Every row gives one point. Each copy is the shape, with its points in the same order, turned, moved and blurred by noise. Some copies are also mirrored. Which?
In the rows, zero is written as 128.

Shape:
[[179 110 198]
 [171 146  97]
 [131 133 101]
 [ 81 146 139]
 [154 104 134]
 [110 156 126]
 [129 196 122]
 [ 49 131 199]]
Copy 1 (8 x 3):
[[175 158 201]
 [134 162  96]
 [121 118  99]
 [ 88  81 139]
 [165 125 135]
 [101 118 132]
 [ 71 143 126]
 [ 96  48 200]]
Copy 1 is: only turned
Copy 2:
[[107  88 196]
 [ 92 117 109]
 [137 112  92]
 [185 150 124]
 [129  82 135]
 [153 156 116]
 [118 180 112]
 [225 150 171]]
Copy 2 is: mirrored

Shape, 8 rows:
[[177 137 146]
 [131 133 148]
 [116  75 115]
 [ 56 173 120]
 [125  95 115]
 [ 85 115  60]
 [167 169 139]
 [188 151 114]]
Copy 1 (8 x 3):
[[ 96 175  97]
 [116 137 138]
 [ 85  85 140]
 [186  92 145]
 [ 97 102 119]
 [140  52 100]
 [139 175 109]
 [111 166  75]]
Copy 1 is: mirrored
Copy 2:
[[159 157 116]
 [127 151 154]
 [ 79 117 138]
 [139 106 238]
 [ 98 111 137]
 [110  56 171]
 [182 152 139]
 [176 128 113]]
Copy 2 is: mirrored
Copy 3:
[[156 170 151]
 [138 139 123]
 [188 142  68]
 [111  63 103]
 [174 134  88]
 [186  65  81]
 [143 147 161]
 [181 147 170]]
Copy 3 is: mirrored
Copy 4, 8 rows:
[[146 163 208]
 [130 127 166]
 [159 128 120]
 [ 49 114 129]
 [154 137 126]
 [109 165  84]
 [120 162 208]
 [139 196 195]]
Copy 4 is: only turned

Shape:
[[149 111 170 144]
 [124 144  90 184]
 [137  95 170  94]
 [103 158 114 154]
 [162 127 128 103]
 [ 99 181  58 166]
 [143 147 122  84]
 [105 114  84 141]
 [171  89 141  75]
 [ 61 177  61 170]]
Copy 1:
[[149  89 107  86]
 [ 88  82 125 160]
 [173 114 145  68]
 [101 125 126 142]
 [176 103 147 123]
 [ 74 119 146 197]
 [172 135 154 135]
 [ 98 100 173 133]
 [198  95 171  92]
 [ 42 140 148 182]]
Copy 1 is: mirrored
Copy 2:
[[124 133 152  62]
 [201 166 143 128]
 [ 89 100 121  91]
 [161 143 159 146]
 [118 140  91 106]
 [211 158 135 182]
 [ 96 147  98 138]
 [184 111 114 129]
 [ 80 114  77  77]
 [213 136 150 196]]
Copy 2 is: only turned
Copy 3:
[[153 114 146 150]
 [135 169  67 155]
 [127  96 184 117]
 [144 180 102 132]
 [ 93 131 154 148]
 [105 221  63 124]
 [ 88 140 164 132]
 [109 141  78 113]
 [ 81  81 164 134]
 [133 220  54  97]]
Copy 3 is: mirrored

Shape:
[[151  93  99 139 164 122]
 [139 163 112 134 158 133]
 [153 124 162 120 184 133]
 [ 93 118 138 193  93 151]
 [ 99 175 100 175 115 193]
 [136  55  91  93 156 151]
 [ 90  74 112 126 145 127]
 [ 61 123 101 174 140 137]
 [172 198  95  83  67 175]]
Copy 1 (9 x 6):
[[131 146 121 136 163 191]
 [ 96 151 118 103 173 136]
 [118  96 127  86 167 172]
 [103 161 157 119  65 143]
 [ 88 199 185 100 126 112]
 [197 160 135 123 166 198]
 [159 170 117 101 117 194]
 [104 208 132  92  99 172]
 [152 160 153 138 181  33]]
Copy 1 is: only turned
Copy 2:
[[125  94 122 135  83  99]
 [122 164 109 107  90 101]
 [ 88 127 163 100 106  99]
 [130 112  59 108 169 144]
 [153 157  47  62 130 119]
 [167  62 155 109  72 120]
 [133  79 121 117  98 165]
 [120 115  57 102 104 170]
 [228 209 121 102 132  84]]
Copy 2 is: only turned
